Rows are points. Each copy is the shape, with its points in the same order, turned, moved and blurred by noise. Is it also mirrored, or only turned?

Shape, 6 rows:
[[ 18  43 -31]
 [-14 -29  37]
 [-11  -8  31]
 [ -9 -19  26]
 [ 25 -15 -13]
 [-71  12 -11]]
Copy 1:
[[-42  16  -5]
 [ 61  -2  14]
 [ 38   9   2]
 [ 45   6  10]
 [ -4 -24  12]
 [ 16  65  49]]
Copy 1 is: only turned
Copy 2, 6 rows:
[[ 18  23  45]
 [ 11 -15 -57]
 [ 15  -3 -36]
 [  6  -7 -31]
 [-26   4   7]
 [ 45  64 -33]]
Copy 2 is: mirrored

Shape:
[[  8   3  15  26   6  12]
 [ -5 -22   4  72  18  27]
 [ 20 -12   6 -14  17 -17]
 [  9  12 -23   3  19  37]
 [ 15   1 -18 -22  -3  41]
 [ 43  -6  -7 -37  17 -28]
 [-15  -8 -25 -21  10  34]
 [  7   2  -1   8  26 -17]
 [ 21  12 -13 -13   2 -31]
 [ -5  15   4 -24  15  41]
 [  4   4  14 -35 -95  11]]
Copy 1:
[[  8 -25  -8 -14   1 -19]
 [-10 -70  -1 -22   7 -13]
 [ 21  21  -5 -34   8  19]
 [-13 -19 -43  -7 -21  -1]
 [ 12   1 -44   6 -32   1]
 [ 36  39 -19 -40   0  12]
 [-11  -8 -25   3 -33  30]
 [  0   3  -5 -29   7   0]
 [ 10  34  -4 -39  -7 -20]
 [ -1   4 -38  25 -11  14]
 [ 46  26  33  30 -77 -30]]
Copy 1 is: only turned
Copy 2:
[[-23   0  -8  29  -4   8]
 [-43 -27 -22  63  -9 -16]
 [  1   1  17   2  34   8]
 [ -4  29 -19  19   1 -36]
 [ 17  41 -29   9  10 -18]
 [ 23  26  36  -3  48   2]
 [ 19   9 -34   1  14 -28]
 [-18  -3  17   6  14 -11]
 [ 14   9  36  -2   8  -1]
 [ -8  33 -36 -11  12 -20]
 [ 62  20 -33  -3 -37  63]]
Copy 2 is: only turned

Shape:
[[ 20 -39 -11  40  -7  39  -4 -42]
 [-33 -15 -41  -8  32 -15   3  35]
 [ 26  18  10 -29  34 -59 -28  25]
 [ 24  39  20  56   9 -26  16 -32]
 [ 49  11 -10  -5 -32  38  19  -6]
 [-31  50  16  41 -10 -60 -43   7]
 [-34 -21  -2  18  15  11  12  25]
 [ 18 -23  14 -32 -25  -3  48  11]
 [ 13 -40   3 -28 -23  12 -33   6]
 [-21 -15 -26  42  53  13 -52 -63]
 [ -1   4  28 -34  29   8  17  17]
 [ -7  48   6  18  12 -45  37 -57]
 [-33 -19   6 -29 -34  18  33 -50]]
Copy 1:
[[ 11 -12 -62  15 -26  13 -57  19]
 [-18  -5  49  -2 -22 -19  -5  19]
 [ 25 -17  31 -62  23  14  25 -19]
 [ 36  24 -44 -26  51 -22 -35  -5]
 [ 17 -54 -60  17  19  -5   0  32]
 [ -4  66 -14 -42  28 -16  25 -28]
 [  9  15  19  31 -12  -7 -11  14]
 [ 11 -55   1  44  32  13  -2  -7]
 [ -4 -34 -20   7 -26  45  16  -3]
 [-11  41 -21 -49 -30  25 -70  38]
 [ 32 -18  27   9  27  24   8  28]
 [ -9  15 -14 -24  87 -10 -46   5]
 [-40 -17 -22  49  40  41 -27  21]]
Copy 1 is: only turned
Copy 2, 13 rows:
[[  5 -52 -21  41  -2  25  14  19]
 [ -7  12 -13 -43 -48 -16   5 -23]
 [ -4  37 -16 -26  33 -32  -4 -70]
 [-17   9  29  57  27 -25 -20  -7]
 [  9 -31  22 -10  35  49 -14   8]
 [ 40  61  15  25  12 -66   2  -5]
 [-12 -15  -3 -27 -27 -28  11  17]
 [-32 -14  23 -39  35  25  39  -1]
 [ 25 -19 -34 -34  25  17  38  -7]
 [  3   2 -79  63 -35 -11 -10   6]
 [-38   2 -14 -48  27 -14 -11  -1]
 [-49  57  26  47  18  -1  -8   5]
 [-28  17 -11 -11  13  37  46  56]]
Copy 2 is: mirrored

Shape:
[[ 25 -35  -7 -35  15 -13  36  14 -14]
 [ 12   0 -53  14   1  19  59  14 -25]
 [-32 -24  35  19 -58 -11  -8 -42  11]
 [-17 -21  16  11 -47  -8 -13   1  27]
 [ 10   3  12  19  52   6  35  -8   6]
 [-21 -17 -45 -13   8 -38  51  -7 -29]
 [ 13  -2 -11  -8  -3  18 -30 -22 -24]
 [-42  35   7  38 -46 -50 -28 -41  26]
 [ 10  11   6   3 -40  -7  -5  -7  49]
 [ -2 -61 -35  -8  44  -9  17 -42  29]
 [ 39 -45 -42  13 -16 -19  26 -33 -44]
 [ 55  16  -7 -22  23  21  31 -60  -5]
 [ -3  15  14  55 -68 -56 -38 -21  10]]
Copy 1, 13 rows:
[[ 21  -2 -27 -17   6 -13  58  10  16]
 [ 46 -49 -38  22   0 -26   6  44  25]
 [  5   5  27 -71   3  21 -28  39 -48]
 [ 11  15  42 -30  12   4 -17  30 -20]
 [ -7 -16 -44  14 -16 -17   0 -19 -15]
 [ 26 -28 -56 -32  44 -29  19  38  30]
 [  8 -44   3 -19   4  45  13   9   7]
 [-42  20  16 -43  33  33 -76  48 -16]
 [ -8  28  39  -8  -8  13 -28  29  15]
 [-34 -40  -3 -48  -2 -40  28  -8  26]
 [  5 -51 -22 -22 -11   5  55  71   9]
 [ -4 -22 -41  -9 -58  26   9  -6  40]
 [-35  19  23 -20  29  43 -43  73 -31]]
Copy 1 is: mirrored
Copy 2:
[[-23 -32 -19 -15  34   9  22  11  43]
 [-29 -32 -15  36  40  32 -28  34  13]
 [ 30  54 -35 -40 -29  29   2 -12 -10]
 [ 34   7 -21 -26 -26  21   2   3  -1]
 [-62  -5  20  12  -2  26   1 -11   5]
 [-18  -5 -30  23  56  29  33  33  -2]
 [ -7  29  -2 -12   6 -29 -23  12  17]
 [ 42  61  23 -26 -18  34   9  21 -60]
 [ 28   1  16 -32 -30  38  -9  28   8]
 [-54  27 -14  15 -17  18  50  39  47]
 [  5  36 -27  20  60  20  -7  22  60]
 [-66  24  24 -36  27  19 -30  37  48]
 [ 73  52  20 -13  -8  29 -10  -9 -24]]
Copy 2 is: only turned
Copy 3, 13 rows:
[[ 56 -12  28  15  28  11  -4 -24  48]
 [ 40 -40 -22 -37  52  29  12   0  46]
 [ 25   0 -19   0 -24 -53   2  20 -38]
 [  8  -7 -14   0 -35 -25   2  -9  -9]
 [ 28 -55  40   3  35  30   3   9  -4]
 [ 32   2  21 -27  60 -21  21   5  48]
 [ 17   4 -26  34  29  19  -8   5  -4]
 [-25  26  -2 -31 -11 -26  35  30 -57]
 [  9  -2  -5 -24 -25   8  -2 -27 -30]
 [ 13 -37  25  21  68 -35   1 -49   1]
 [ 69  -3 -28  14  56  -5  47 -16  18]
 [ 65  -8  10   2  69  46 -22 -17 -33]
 [  0  28 -21 -10 -37 -15  65  20 -48]]
Copy 3 is: only turned

Shape:
[[-31  13 -46  24 -13  14  40  22   8  35  45   0]
 [-14  12  41  12  33 -41  -5  -6  19  -2  -2 -23]
 [-54  14 -35  -1 -37   0  35 -30 -38  10  39  -2]
 [-40  -2 -42  -6 -33  -2 -18  23  49 -27  32   7]
 [ -3 -36   3  -8   2 -15 -12  33 -28  -9  43  26]
 [ 12  12 -16 -61  32  10 -18 -40 -12  47 -32 -14]
 [-58 -36   2  21  39 -31  39  -2  -9  43 -25  46]
 [-27  -7  36 -25 -38  32   3 -17  12  24   6 -49]
 [  7 -49 -45  -1  -6  -4 -18 -17 -12   8  21 -33]
 [-22 -45  37 -29 -23  17  13   8  53  24  45  11]
 [-28  39   9  30 -31  52 -34 -49 -35  45  27  25]
 [ 11  32  42  -5  52  27  11  46  -6 -29 -34  20]
 [-19 -36  10 -43  54  32  -1  19 -32  49  34  41]
 [ 20   3   9  35 -11 -34 -46  49 -35  28 -33 -36]
 [-59  11  -6  37 -17  49 -48  31  44   6 -16 -26]
 [-47 -45 -34 -51 -25   5 -45  -1 -37  -5  50  15]
 [-28   5   7 -37 -43  49   6 -25  50  10   0  -9]
 [ 17 -14  11 -13 -21 -17 -10  29 -31  -9 -13 -29]]
Copy 1, 18 rows:
[[ 15  -2  12 -17   9 -26  69 -10  -6 -35 -54  30]
 [-22 -42   0 -26  33  18 -12   8 -26  -3  13  -7]
 [ 25 -12  17  12 -30 -44  55 -18  17 -54   4  12]
 [  5  40   5 -36  39  14  53  29  38 -49 -12  12]
 [ 26   4 -13  -3  51 -26  14 -15  30  18 -21 -24]
 [ -9  16  33  63  -1  17 -43   2 -29  -7 -10  31]
 [-12 -49  26  -9  29   4  10 -78  39   3 -10  44]
 [-40   2  61  13   0  -4  26  11  -9 -28   0 -37]
 [-17  14  20   6  17 -52   0  45  26  -6 -17  24]
 [-62  16  15  12  21  16  52 -15  36 -10 -44 -40]
 [ 11  50  19 -23 -45 -46  -9 -61 -26 -29  11 -24]
 [ 48  -2  33 -22  51  44   6 -15 -40  58   1 -13]
 [ -4  21   4  57  62 -22  11 -67  -1  31 -31   4]
 [ 31 -27  51 -43  49 -31 -64  27 -14  -8 -28 -23]
 [-17  43  74 -66  55   3  21  -9 -22 -46   2   5]
 [ 13  44  -7  43  37 -42  19   3  58 -39   8 -18]
 [-33  39  51   6 -12  36  45   2   3 -29  -3 -14]
 [ 26 -13  38  -1  27 -14  -8  38  13   3 -17 -28]]
Copy 1 is: mirrored
Copy 2:
[[  4 -10 -19   6  21  34  31  37   4 -17  -4 -69]
 [-12  15  -4   6 -12  23 -48  44 -21  -8   8  37]
 [  7 -40  -4 -10 -26 -19   3  39  14 -15 -23 -71]
 [ 35  -6  29  44  30  14   7  51  22  37 -23 -24]
 [ 27  17 -13  31 -18 -19  27  32  22  13  44  -3]
 [  3 -36  51 -14   7 -18  -2 -28 -46 -42  12  24]
 [ -1  27  -2  17   8  -2 -59  12  -9 -38  63 -59]
 [-32 -18  31  36 -34  22   7   2  27 -37 -39  11]
 [ 51  -7  15  32 -41  11  20   1 -33   4  -6 -16]
 [-37  -3  46  51 -17  42  24  40  42   1  33  -8]
 [-70  -2  -4  -4  -6 -42  20 -16  -8  13 -39 -42]
 [  7  51  -4 -44  38   9 -14   0  38 -14  27  51]
 [-10  30  29   7  -1 -31  53  12  -6 -45  68 -13]
 [ 25   8 -69  48   6  -5 -17 -23 -23 -14 -10  45]
 [-12  45  16  53  49  20  -4   4  15  -2 -69 -11]
 [ 37  -6  39  50 -30 -65  40  31  17  10   3 -25]
 [-25 -29  67  14   5  33  11   0  38  -6 -29  -9]
 [ 40 -13 -24  27 -22   1  -4  -4  23 -16   1  38]]
Copy 2 is: mirrored

Shape:
[[-23  64 -11  15  -8 -11  48  19 -46 -48  22   9]
 [  1   8 -50 -73  -3  -7 -53 -33   5  -4  16   4]
 [-33 -17   3 -39   3  43  43 -19  47  12  42  -7]
 [-11  49 -30  38 -38  35  30   4 -26 -34 -29   6]
 [ -8  33   8  -7 -15  -5  55   7 -28 -46 -48   6]
 [ 34 -29  20 -21  16  26  14 -22  -5  23  42  -1]
 [-19 -47 -16 -22  -2  13  43 -13  23  18   5  -3]
 [  6  10 -11  -7  40 -23 -12 -50  47  11  20  14]
 [-14 -48   5  -5   4  -2   0 -41  32   9  36 -63]
 [-16  54 -43 -16  -1   1  33  49 -29   3 -36 -24]
 [ 14 -46 -14   9 -17  10  35 -27  52  45  40 -34]
 [-14 -44 -20  14  41  -5 -39 -11   6  -6  30  18]
 [ 14 -36  -9  -4  -3 -26 -27  17  24  11  42  26]
 [ 31 -22 -40 -34  52  16 -26 -13  38 -21  35  -6]
 [ 22  -6   0 -29  18  -9 -41  -4  54 -43  34   6]
 [ 12  23 -85  -5 -11 -36  31  18 -49 -48  -8  19]]
Copy 1 (16 x 12):
[[-46 -23  11  19 -66  -7  10  -2  20 -60   4  -2]
 [  9  79  24 -25 -22 -35 -29 -25 -40  21  22 -15]
 [ -1   5   7  24  41 -10 -90 -22  -9 -22   0  13]
 [-20 -28 -14  28 -59  27  21  -5  -1  -9  31  38]
 [-13 -12  14  40 -21  -3  45  16 -11 -43  -2  27]
 [ 45   2  18 -31  32 -28 -39 -29  25 -22  12  11]
 [ 31  13   4  31  25 -16 -52   7  10   2 -17  21]
 [ 24   5   0 -35  10 -27 -49  30 -31  -4  18 -43]
 [ 11   0 -27   5  49 -59 -49 -23  11  30  -6 -20]
 [-26   9 -10   2 -64 -13  12   3 -21 -25 -44  56]
 [ 31 -25  -8  -2  35 -46 -84   7  20  33   5  25]
 [ 23  41 -13 -32   8   9 -34   8  33  14  -3 -47]
 [  6  27  40 -39   9 -11 -40  20  39  29  -2 -15]
 [  7  65 -22 -51  26 -26 -49  11   1 -11  30  -5]
 [-32  46  17 -46  38 -19 -27  17  -5   8  35 -29]
 [ -9  44   5  18 -91 -30  19  38  28 -24  17  21]]
Copy 1 is: only turned
Copy 2, 16 rows:
[[ 34  25 -21  56  18  -1 -36 -47  56 -37  43  -1]
 [-23 -47 -29  35  11 -58  31  13   8  -9 -21  35]
 [ 26 -37  -9  52 -12  27 -34  42 -39  12 -19  16]
 [ 22  -7 -33 -13  19   5 -70 -20  65 -19  30  -2]
 [ 48  32   1  12  27 -23 -47  -5  54 -16  23 -20]
 [  4 -23  37  29 -19  21   0   1 -29 -31 -34   5]
 [ 32 -16  23  26 -18  -1 -37  39 -20  36  -2  22]
 [ 37 -65  -6  20  17 -18  37  -1 -48 -27  20  19]
 [ 16 -18   4  18  -6 -17 -21 -24 -79  14 -34  34]
 [ 16  48 -23  14  45   4 -32  16  59  -5  28  47]
 [ 34 -25  13   3 -43  16 -34  16 -62  -4 -22  63]
 [-25 -33  25  16  -7 -14  24 -33 -39  12  36  16]
 [ -4  -7  11  16 -59 -21  26   8 -41  -5  23  18]
 [-31 -40  13  33  14 -37  -1  24 -55 -41   8  25]
 [-12 -29 -28  36 -13 -46  11  11 -54 -46  12 -21]
 [  8  11  13  40  -8 -62 -34 -12  65 -45  56  44]]
Copy 2 is: only turned
